Each row of a before or after table is a point. One or more steps were done to the points. Then noise was added and the rows were shuffled. The steps act on how far a point lies along the listed directions, d1 being the first. Name the steps. A step turns or swaps two directions, mirrors them in a line or flattens them onto one, adds a multiple of one to another, or multiplies one. Angles are multiples of 10 degrees, from the lower direction toward the higher: turns from -170 to 170, lines from 10 to 170 but not 90. Use the fewest steps. Two steps may share a direction if one is a turn and the other turns, adds or multiplies; they go together, in the order done. Otherwise the lowest direction goes first.
In the rows, 128 means zero.

Directions:
(1): [186 138]
(2): [118 186]
Before (13 x 2):
[[154 109]
 [150 100]
 [169 153]
 [ 85 178]
 [156  70]
 [173  71]
 [149 131]
 [ 73 132]
 [123 127]
 [164 103]
 [  9 169]
 [111  80]
 [114 138]]
After:
[[ 99  85]
 [128 128]
 [151 162]
 [134 141]
 [137 148]
 [112  96]
 [124 126]
 [123 117]
 [114 106]
 [115 108]
 [128 124]
 [128 130]
 [114 106]]
Steps: flatten d1 and d2 onto the line at 50 degrees

Directions:
(1): [213 165 146 100 154 133]
(2): [106 109 206  76 125 101]
(3): [130 156 147 185 145  52]
(4): [150  81 176 186 144 170]
(5): [105 112 111 113 224 127]
(6): [169  54  97 115 117  83]
Before (14 x 6):
[[157  59 117  99 140 143]
 [126 138 186 200 131 112]
 [198 223 134 184 203 156]
 [161  98 204 120 141 128]
 [143  81 120 122 132 113]
 [161  89 150 105 153 101]
 [114 134 172 114 146 127]
 [148  65 133 129 198  90]
 [117  85 209 169 169 109]
 [198  82 119 112 161  89]
 [ 96 134 188 141 155 124]
 [183  73 136 136 172 125]
 [181  90 114 120 170 170]
 [201 249 133 233 193 135]]
After, 14 rows:
[[125  90 211 166 171 116]
 [ 98 132 192 138 159 124]
 [149 199 124 203 183 156]
 [157  83 114 123 168 170]
 [147  82 126 126 130 111]
 [130 141 185 199 125 114]
 [177  73 115 122 156  82]
 [146  85 144 113 149 100]
 [146  89 203 126 139 128]
 [151 225 121 249 185 132]
 [140  60 131 132 198  89]
 [165  67 129 142 169 123]
 [108 132 169 116 143 129]
 [146  55 117 101 137 138]]
Steps: multiply d1 by 0.4

Directions:
(1): [121 207 199 106 138 110 109 178 142  70 107]
(2): [ 30 113 106 178  99  94 104 152  83 107 103]
(3): [ 84 108 159  82 115 123  70 160 172 210 151]
(4): [121 121 147 108  44 122 178 100 169 136  49]
(5): [178 128 134 100 110 123  53 106  50 146  73]
Before (9 x 11):
[[123 140 141 147 130 124 121 165  95 101 163]
 [112 138 169 122 114 107 122 148 119 124 100]
 [ 99 115 161  81  48 127 107 148 171 193 102]
 [174 102  70 136 145 157 222  86 128 104 133]
 [109 175 167 115 151  99 109 158 144  88 112]
 [ 90 152 121 131 137 109 129 183 166 100 171]
 [103 193 151 141 155 123 127 168 145  90 166]
 [193 127 113 104 178 152 185  85 153 157 193]
 [126 133 162  99  65 124 134 114 172 135  86]]
After, 9 rows:
[[143 135 164 105  16 122 185  83 176 106  23]
 [170 136 132 123  11 131 196  78 111  91   2]
 [124 192 157 117 167 121  47 173  99 124 163]
 [138 155 125 109 139 107  47 168  85 116 140]
 [118  71 115  70 118 148 143 122 184 217 149]
 [197 120 122  80 182 148 119  94 129 194 194]
 [116 142 161 136 105 105 156 140 126 100  89]
 [121 139 139 145 155 126  91 180  87 115 189]
 [114 176 166 114 153  99 101 158 129  86 110]]
Steps: turn d3 and d5 by 140 degrees; multiply d4 by 2

Directions:
(1): [ 77 165 107 115 162 186  77  69 107 132 123  90 133  29  84 172 118 145]
(2): [133 154 114  34 129  48 144  82  31 125 149 115 102 135 158 128 151 153]
(3): [187 121 145 140 137 207 132 145  84 165 189 141 150 144 183 207 169 169]
(4): [201  68  91 159 139  96 138  81 109 142 118 101 170 114 137 147  15 133]
Before, 14 rows:
[[181 101 125 166 139 124 131 130 165 146 124 128 166 145 137 118  91 134]
 [174  82 102 151 133 115 147 119 120 133 112  92 148 119 134 127  48 131]
 [ 76 145 152 149 125 160  95 142 183 133 127 132 116  90  89 108 130 102]
 [ 80 145 135 141 136 168  94 105 155 137 123 124 135  93  76 112 118 108]
 [187 110 147 175 135 232 131 156 132 161 170 158 143 159 175 197 166 143]
 [ 94 123 122 141 119 136 125 130 170 120 109 118 120  97  89 105 112 100]
 [ 96 160 123  92 136 102 131 136 142 119 104 132  89 109 103 116 152 129]
 [ 75 164 126 148 151 246  77 117 156 122 134 115 134  56  85 162 147 156]
 [ 65 150 129 145 154 218  59 116 144 120 115 110 129  48  70 150 144 133]
 [129 137 107 188 125 125 111 120 185 101  90 119 123 116  96 123  73 113]
 [ 86 135 108 130 146 104 127 133 154 103 104 116  97 117  90  96 138 110]
 [150  81 109 171 116  56 161  90 169 130 109 111 138 122 114 118   7 116]
 [ 90 147 130  92 115 122 113 120 118 113 132 140 120 126 127 112 156 127]
 [ 88 141 133  55 116  75 139  99  67 102 119 111  99 142 133  92 166 129]]
After (14 x 18):
[[ 91 127 105 142 149 109 124 134 161 106 100 115 102 115  91  97 129 107]
 [109 116 145 169 121 142 109 142 190 137 121 131 132 103  99 103  91  97]
 [135 111 129 177 125 184 119 149 183 118 123 136 144 131 113 120 106 136]
 [167 102 101 106 134  88 150 101  75 129 120  87 133 117 144 129  70 142]
 [112 117 135 153 126 136 114 116 163 137 120 130 144 125  91  96  93 100]
 [ 86 143 138 112 112 139 112 136 143 111 127 146 122 131 121 109 157 120]
 [ 57 157 150  72 114 117 126 126 103 100 117 123  93 138 116  90 200 121]
 [180 111 113 138 148 111 127  99 128 148 129 112 164 127 140 133  86 147]
 [148 131  95 173 125  96 120 101 157 104  91 109 124 116 106 126  56 120]
 [121  99 131 172 128 156 101 150 170 117 103 131 139 120  98 111 107 113]
 [ 95 154 128 115 132 117 129 149 168 120 101 137  93 112  99 113 150 122]
 [134 110 101 117 125  32 158  56 111 130 122  97 122 103 121 130  26 134]
 [112 111 114 144 118 120 132 123 167 121 107 114 127 103  93 104  93 100]
 [209  94 136 177 137 217 136 144 124 162 168 154 152 159 182 201 138 144]]
Steps: flatten d1 and d3 onto the line at 100 degrees; turn d2 and d4 by -40 degrees

Directions:
(1): [ 59 153 164 107 106 147 108 196 144 229 126 132 139 155 183 177 119 140
 155  62 117 130  47 113]
(2): [112 105 119 110  88  82 144  80  95  95 160 138  86 107  70 120 175 148
 157  98  20 110  38  97]
(3): [161 127 116 115  23 155 124  97 200 106 115 108 155 180 121 107 178  97
 114  55 133 215 138 157]
Before:
[[122 106 133 127 121  91 137 114 103  99 139 161 112 109 127 110 155 138
  137 113  66  94  60 100]
 [159 150 109 145 205 135 129 126 127 116 101 116 126 113 150 129  92 137
  118 171 183 110 189 143]
 [157 126 117 102 104 109 137 113 127 111 155 131 116 133 109  94 160 150
  135 106  78 131  84 110]
 [116 120 124  96  30 148  90 128 165 142 123 117 129 181 133 134 161 122
  151  34  89 191  72 142]
 [159 123 125 156 196 144 145 117 114  97 142 135 150 108 134 127  88 105
  129 204 162 118 193 117]
 [174 121 128 156 176 125 141 110 111  81 113 128 149  93 117 117  90 113
  114 203 194  97 219 152]
 [155  93 105 119  97  97 161  63 114  38 117 128 112 122  59  74 200 125
  143 105  74 146 115 124]
 [145  81 115 140 158  86 178  71  63  43 156 144  85  87  68 112 164 158
  149 173  43  53  95  98]]
After, 8 rows:
[[120 105 131 126 126  90 137 118 100 100 136 162 110 109 127 111 152 138
  136 117  67  90  59  96]
 [143  82 119 143 172  80 177  75  54  44 159 149  82  82  71 114 156 162
  150 185  41  42  93  95]
 [155 151 111 147 217 130 131 127 122 117 102 117 120 110 150 129  88 138
  119 178 180 101 189 142]
 [155 124 126 155 209 137 145 118 107 101 144 134 144 103 132 130  82 108
  130 213 160 111 193 113]
 [159 126 117 103 101 112 135 114 129 110 157 129 114 136 107  91 161 150
  136 101  76 137  86 109]
 [171 122 128 157 182 122 142 112 105  82 117 128 148  86 118 120  85 119
  114 210 194  91 219 149]
 [124 121 123  93   6 156  88 124 182 137 121 114 136 191 129 131 172 114
  146  15  91 210  72 150]
 [158  93 103 118  87  99 162  59 119  37 117 124 116 129  54  73 205 122
  142  98  75 155 116 126]]
Steps: multiply d3 by 1.3

Directions:
(1): [ 18 167 107 130 186 144 158 163 107 107 123  58  65  84 137 114  76 124
 152 167  81 110 109 164 126  94 124 172 219 169 210 132  99  58 123 182
 134 164 145 149  99  92 170 164 117 108 184 139 177  90 111 146 172 138
  18  99  52 145 137 114 103  97 122 188]
(2): [ 79 134 171 157 139 162 210  57  83  96 155 130 132 172 111 146 176 176
 118  74 161 154  71 167 175  87  85 152  82  90 137 178 123  83 137  82
 155 138 106 119 180  62 101  75 179 177 161  99 122 155  92  62 196  64
 125 109  42  67 135  85 125 221 131 112]
(3): [111 133  78 150 168 132  77 165 203 153 117 144 110  95  70 169  68 161
 125 198 128  99  95 145 166 106  58 168  77 112 103 140 184  84 115  76
  13 143 117 175 169 138 134 141  74  78 152 134  88 169 204 176 106 138
 103  74 114  70 100 110 128 196 139  34]
(4): [ 72 167 123 164  41 100 143 180 229 180 147 195  50 182 177  98 152 144
 172 119 139 141 130 139  89 170 158 153 141  91 128 163  72 143 179 138
 148 118 154 130 169 131  60 177 147 164 234 202  75 137 131 148 182 172
  93 192 169  89 137 127 102 139 154 100]
(5): [ 32 108 126 217 186 123 130  72 160 104 181 133 100 121 165  99  90 184
 188 129 184  85 112 128  92 218 121 106  88  85  95 106  95 130 136 107
 100 143 158 103 103 184 198 137 114 130 153  66  97  93 155  97 173  92
 230  73 131 177 112 171 113  77  53 145]
(6): [145  53 153 100 108 127 216  89 164 160 135 191 123 183  88 151 146 171
 115 214 135  47 180 104 132 200  94 157 171 151 190  94 175 102  43 141
  90  93  85 123 129 120 100 174 214 153 143 135 163  90 107 168  89  99
 121 121 136  85 135 167 120 157  37 182]
Before (10 x 64):
[[138 127 138 140 111 153 156  96 147 132 141 165 136 177 107 129 129 150
  111 124 140 124 132 114 147 140 111 144 100  97 126 151 143 144 134 105
  115 125 122 131 150  85  74 114 184 135 133 128 110 146 117 119 148 108
  136 140  95  68 130 126 121 190 122 100]
 [140 100 114 117 157 135 106 130 122 118 119 108 158 110 130 138 108 113
  113 141 116 115 137 135 133 124 110 112 126 133 118  93 130 125 126 121
  117 124 142 137 117 151 147 101 109  95  84 129 120 124 147 135  99 121
  112 102 133 158 124 120 161 129 155 118]
 [ 50 145  95 147 178 140 122 101 153 120 136 131 103 132  72 162 106 169
  141 157 125 103  64 174 191  74  50 189  65  90 108 161 147  80 131  50
   58 166 102 164 184 109 130 102 107 123 167 100 103 176 146 126 153  99
  101  50  71  57  94  77 140 219 124  60]
 [110 113 145 136 154 150 131  78  77 111 159 112 156 118 167 113 140 140
  120  86 154 149 117 124 136 120 118 108 124 107 115 110 102 143 121 121
  150 138 141  98 112 132 148  91 124 134  84  96 150 136 126  79 135  96
  206 108 117 154 131 115 150  91 129 142]
 [196 133 114 105 188 177  46 122  78 136  96  80 193  77 104 151  79  87
   83 128 125 155 113 123 168  81 110  84  68 144  73 105 175 148 125  89
  102 146 120 152 125 161 195  91  74  89  28  88 117 155 156 131  88 114
  159  92 159 145 133 115 159 130 132  94]
 [ 51 114 104 215 172 125  90  96 198 127 162 139 107  92 132 115  80 185
  176 176 192  86  92 138 119 203  78 123  76 107 100 112 136 118 141  91
   60 139 156 128 111 186 193 148  93  91 155  98  92 107 190 129 142 100
  212  70 139 129  89 154 104 106  92 111]
 [ 47 128 115 184 183 141 120  97 166 136 152 149 117 111 131 132  68 203
  153 135 153 107  87 144 131 175  94 128  46  88 107 154 131 107 111  79
   58 133 132 126 161 143 157 138 128 129 164  90  70 124 167 101 159  94
  193  77 105 145 106 145 140 138  75  91]
 [153 110 109  99 141 112  84 138 106 123 110  94 142  85 115 143 111 110
  140 133 113 132 134 100 113 124 140 112 146 174 161  97 136 146 110 167
  152 101 146 116  91 148 157 135 109  97 102 134 159 110 140 147 107 135
  125 106 142 173 133 139 141  90 111 153]
 [ 83  84 121 169 145 115 165  84 158 131 150 184 117 138 111 115  98 201
  163 172 184  63 151 109 123 236 103 137 130 103 123  82 129 129  79 135
  105 117 116 115 119 173 153 171 168 128 158 109 121  91 140 157 119 107
  185 103 150 136 134 187 105 109  36 155]
 [190 145 147 101  57 133 142 131 109 137 119 138 135 157 157 106 169  91
  119 100 131 145 155 101 109 141 181 101 147 145 138 150 126 162 154 146
  162 109 129 107 125 122  79 126 171 161 119 150 142 123  91 130 124 152
  132 202 177 135 137 142 137 133 165 144]]
After:
[[170 113  99  86 104 106 114 171 141 152  92 161 135 104  93 124  97 128
  123 184 117  96 182  98 131 165 129 144 183 156 143  81 153 147  83 173
  117 112 107 146 112 155 122 186 141  95 123 170 150 108 140 208  58 169
   97 152 174 131 144 163 118  99 108 144]
 [125 134 140 122 180 171 161  84  50  84 122  70 145 104 105 136 114 127
  110 130 129 120 106 133 160  95 111 124 129 156 161 146 163  85 119 119
  111 149 114 124 116  92 154  96 149 129 103  80 172 115 105 107 141  94
  118 103  77 132 121 122 136 162 132 150]
 [ 72 133 109 167 174 146 131 106 162 119 150 126 105 128 127 109  67 156
  148 159 131  89 132 117 118 172 111 143 131 108 140 122 122 127 130 133
   88 149 152 139 109 117 139 146 146 101 144 104 119 108 141 133 156 116
  140 100  90 119 121 152 111 124  88 134]
 [120 119 136 118 101 126 147 140 134 133 129 133 128 156 157 118 143 114
  125 111 119 135 138 142 119 132 136 123 145 119 135 118  94 131 151 139
  167 113 148 125 136 126 100 109 149 132 135 166 113 124 114 127 137 129
   85 149 138 135 138 111 154 136 173 131]
 [ 76 190 145 134  86 158 149 160 122 166 125 117  77 162 196  89 138  94
  140  85 115 182 119 155 111 116 177 120 169 128 146 153  60 140 183 153
  213 142 155 131 147 112 112 147 156 171 177 178 118 121  81 120 204 146
   64 191 155 120 172 107 113 111 152 159]
 [ 32 147  85 182 102  88  90 143 247 164 160 190  49 158 160 103 106 160
  204 155 146  87 117 139  95 195 133 152  92  72  77 134  80 159 169  89
   86 146 151 136 153 191 123 165 104 140 206 143  62 138 160 151 159 157
  161 114 190 119  99 141 120 115  98  81]
 [159 146  85 115  69  97  50 216 215 188  99 148 104  99 137 113 107  96
  138 195 112 122 153 117  99 155 139 131 171 170 138 112 138 153 151 161
  103 114 150 150 106 168 117 190  94  82 143 210 120 115 169 203  77 194
   95 173 207 116 111 140 106  83 174 121]
 [113 150  84 123 114 107  66 203 204 185 111 156  96  98 156 107  58 131
  147 173  91 115 148 114  88 175 161 126 131 140 132 131 120 148 119 151
   78 115 150 139 131 166 126 198 109 102 158 171  86 108 171 172 104 185
  125 148 187 173 118 160 136  72 116 112]
 [109 129 131 115 132 136 113 129  99 135 144 107 133 103 184  97 126 111
  129 111 122 142 145 114 109 133 150 112 178 134 141  97  87 158 118 162
  160 134 153 107  90 141 141 129 113 121  99 132 165 115 125 117 119 139
  162 135 145 177 139 127 144  45 134 167]
 [172 121 139  91  82 119 129 127  97 131 116 121 146 143 118 148 173 115
  126  87 125 169 124 112 128  98 142 125 131 157 160 134 124 152 129 151
  197  88 131 106 133 110  93 110 153 138 123 157 147 140 109 118 132 123
  110 149 135 124 145 115 143 150 144 135]]
Steps: multiply d1 by -1; turn d2 and d5 by 100 degrees; mirror d3 and d4 in the line at 30 degrees; multiply d6 by 0.7

Directions:
(1): [160 139 120  77  68  76  74 142 122 159  72 152 156 161 230 192 117 159
  59  93 181 116 158 100 140 158 157 154 102  66 103  56 136 110 104 166
 105  55 103 105  85  96 129  50 236 135 187 126 121 114  88 126 112  73
 145 144 103 168 104  92  90 187 167 156]
(2): [168 123  88 110  75 198 199 160  55 144  83 205 102 127 157 131 148  92
 130 164 219  71 128 158 113 144  33  80 144 192 138 122 159 152 114 155
  79 180  35  84 125  85  92  79 152 153  84 122 140 106 122 120 138 135
 108 146 105 128  70 210 166  76 111  83]
(3): [152 182 182  81  52  59 127 128  92 129 160   7 143  77 108 133  69 113
 105 120 189 108 145  68 100 178  54 103 145 113  91 166  75 110 165 131
  98 156 136 137 177 145 161 184 150  99 103 112 143 148 147 114  24  86
  49 104  73  82 114 128 155 162 110  86]
(4): [ 89  79 175 127 116 107 194  88 171  80 140 119 154 116 154  93 170  48
  92 106  75 145 104  97 151 166 154  73  74 157 171 158  70  89 103 108
  19  83 119 117 153 163  97  69 151 125 165 100 151 104 174 115  58 130
 148 162 132 230 173 171 199  84 180 129]
(5): [112 163 122 102 108 135 112 145 118 196 103 101 147  81 121  73  78  96
 167 148 151 173 160 114 154  86 174 176  91 177 202 151  70 179  61 148
 167 113 156 114  19 186 196 119 112 114 148  87 100  81  98 123 147  47
  79 121 174 154  52 198 195 116 105 152]
Before, 11 rows:
[[108 133 125 110 115 138 145 116 143 143 114 115 125  92 126 100 132  78
  138 138 134 151 123 126 140 116 155 127 105 163 167 142  96 142  93 130
  121 122 139 124  82 165 141 112 116 123 133  96 118 106 119 122 127  98
  105 138 150 175  99 176 174 100 120 132]
 [107 134 120 145 137 160 142 132 125 148 145 126 120 109  96  88 129 110
  159 149 119 147 129 137 129 102 125 136 120 164 160 160 116 151 119 122
  147 158 142 126 114 142 132 139  77 123 108 117 119 121 136 128 148 126
  106 121 147 121 114 171 164 105 105 123]
 [119 118 143 143 138 127 143 110 131 104 140 132 131 115 115 112 142 122
  127 120  98 127 118 127 130 128 132 104 126 130 132 141 126 110 134 118
  107 126 131 130 142 136 112 131 110 143 127 132 131 133 146 133 117 140
  135 136 134 125 151 118 122 104 141 134]
 [139 111 136 130 117 107 133 122 128 114 117 128 133 147 156 156 148 120
  101 119 138 116 114 121 120 158 121 117 128 115 105 119 139 100 140 134
   93 111 113 125 156 116 100 103 162 133 141 137 141 139 138 130 114 141
  141 143 107 141 138 122 120 146 143 123]
 [122 120 131 135 136 138 142 126 126 117 138 132 123 137 120 122 136 115
  135 125 118 119 124 132 122 128 115 128 130 137 125 134 131 120 133 134
  117 135 113 123 146 121 116 125 108 139 123 129 140 129 145 125 121 135
  130 130 131 137 142 129 141 118 120 113]
 [114 112 126 124 136 126 124 120 144 122 116 149 134 134 153 126 145 124
  115 118 109 129 123 117 151 129 150 126 106 114 139 115 122 109 123 124
  109  98 128 119 106 139 121 103 151 128 154 122 122 123 117 130 138 126
  154 139 127 163 145 123 125 126 149 145]
 [136 134 126 118 120 114 111 134 120 129 146 117 129 129 128 152 114 146
  120 126 127 124 130 128 115 136 104 128 142 104  95 124 142 110 150 121
  143 127 128 122 149 107 129 158 132 124 121 149 131 149 120 130 109 136
  125 118 123 106 149  93  96 157 116 132]
 [106 103 138 145 150 141 156 119 147  95 132 136 125 139 127 117 160  98
  134 135  98 133 104 133 138 119 136 109 120 136 138 140 129 109 122 100
   89 111 134 134 150 144  93 117 107 135 135 127 136 126 139 126 135 145
  160 148 132 142 160 134 143 109 142 121]
 [136 130 135 115 128 119 136 130 115 125 141 103 131 119 112 115 123 123
  139 131 142 115 116 130 113 138 102 114 132 139 114 150 122 127 145 123
  125 136 124 119 155 128 122 152 126 119 110 122 145 128 131 119 108 127
  114 120 126 115 128 131 137 124 115 115]
 [124 105 141 125 115 123 151 114 132  98 140 128 129 140 131 139 149 105
  112 110 114 110 121 129 114 154 117 100 142 113 116 122 131 100 133 120
   81 115 115 121 176 116  99 106 146 125 128 129 147 146 150 124  88 140
  149 143 113 142 154 117 122 130 149 112]
 [118 131 152 129 131 101 132 109 148 121 161  85 145 117 126 112 129  99
  126 125  92 147 123 106 129 125 145 126 112 141 139 149  96 109 126 110
  126 107 150 138 132 159 134 140 123 112 145 118 134 132 151 114 102 114
  121 130 130 141 150 132 150 126 130 142]]
After, 11 rows:
[[121 115 146 147 141 119 141 105 133  93 148 129 128 121 114 123 147 132
  120 115  94 120 113 126 124 135 126  98 133 117 115 138 134 100 149 113
  105 128 131 135 163 127 104 140 112 143 123 139 135 145 150 134 110 152
  142 134 124 115 166 101 107 111 144 130]
 [111 112 123 126 143 127 118 119 148 122 115 151 133 136 152 127 145 129
  117 117 103 133 123 118 152 125 158 131 106 111 139 113 125 110 122 123
  117  94 133 122 103 139 122 105 147 128 157 124 120 122 116 132 145 128
  160 139 131 161 147 118 118 127 150 149]
 [ 93 169 126  98 119 123 101 125 151 192 110  72 141  62 107  69  84  83
  170 144 132 195 148 112 156  78 209 183  86 171 205 155  58 174  57 138
  183 105 189 130   6 211 203 133  94 105 154  75  92  86  93 123 147  41
   75 121 187 173  59 188 194 117 101 161]
 [101 158 125 131 126 150 125 138 121 177 142  95 130  84  87  67  99 103
  173 154 129 167 145 124 138  87 144 160 108 175 183 172  86 170  98 130
  171 153 164 126  73 171 168 149  69 113 117 100 107 107 123 126 146  88
   78 112 163 121  84 189 186 112  92 132]
 [137 133 139 117 131 110 127 128 118 121 146  94 131 121 108 122 121 132
  137 128 137 115 115 128 110 140 103 117 137 128 104 150 124 123 154 119
  130 136 131 124 163 126 123 160 125 116 108 127 145 136 132 120 106 130
  115 117 122 106 135 116 127 133 114 116]
 [139 101 137 147 141  96 116 114 144  89 133 131 127 169 151 181 162 151
   92 107 114 109 103 127 112 163 123 116 144  80  71 105 165  82 170 123
  102 110 121 140 193  97  82 121 160 136 140 159 145 163 144 136 119 173
  166 140  96 121 176  73  76 165 150 126]
 [146 112 123 120 110 131 149 131 109 104 142 150 119 142 144 164 145 130
  103 127 136  95 116 137 107 159  67  89 148 113  83 119 160  95 163 120
   97 140  88 112 186  81  91 135 148 134 107 155 148 154 136 127  95 165
  140 132 103 117 164 104  97 136 128 111]
 [119 133 150 122 117 107 145 112 139 129 154  87 147 108 131 103 126  83
  128 131 105 145 126 104 132 126 139 121 105 157 154 155  85 115 115 114
  116 108 140 129 119 165 138 130 126 112 144 109 134 121 150 112  97 103
  109 133 133 153 135 156 170 115 128 139]
 [126  97 147 143 142 105 128 104 150  70 162 121 122 165 122 170 161 143
   98  94  86 104 108 133 102 162 119 101 163  67  72 108 160  76 172 106
   96 114 130 142 223  96  81 132 143 127 125 156 153 179 157 131  90 177
  176 136  99 114 199  53  68 157 157 113]
 [107 106 143 152 163 126 135 114 156  85 147 120 124 147 119 133 158 121
  129 125  83 134 102 130 132 120 140 116 132 109 115 134 138  99 143  92
  105 110 150 149 171 137  93 138 103 130 135 139 136 144 142 129 133 158
  167 140 125 122 181  97 115 129 143 125]
 [122 123 136 140 146 126 126 122 134 110 149 119 122 142 113 133 133 131
  131 118 107 121 122 131 119 129 119 134 137 117 109 130 137 113 147 129
  128 134 125 132 160 117 116 142 105 135 123 137 140 141 146 128 120 143
  135 123 126 123 156 102 120 133 121 116]]
Steps: add -0.3 times d1 to d3; mirror d2 and d4 in the line at 120 degrees; multiply d5 by 2.5
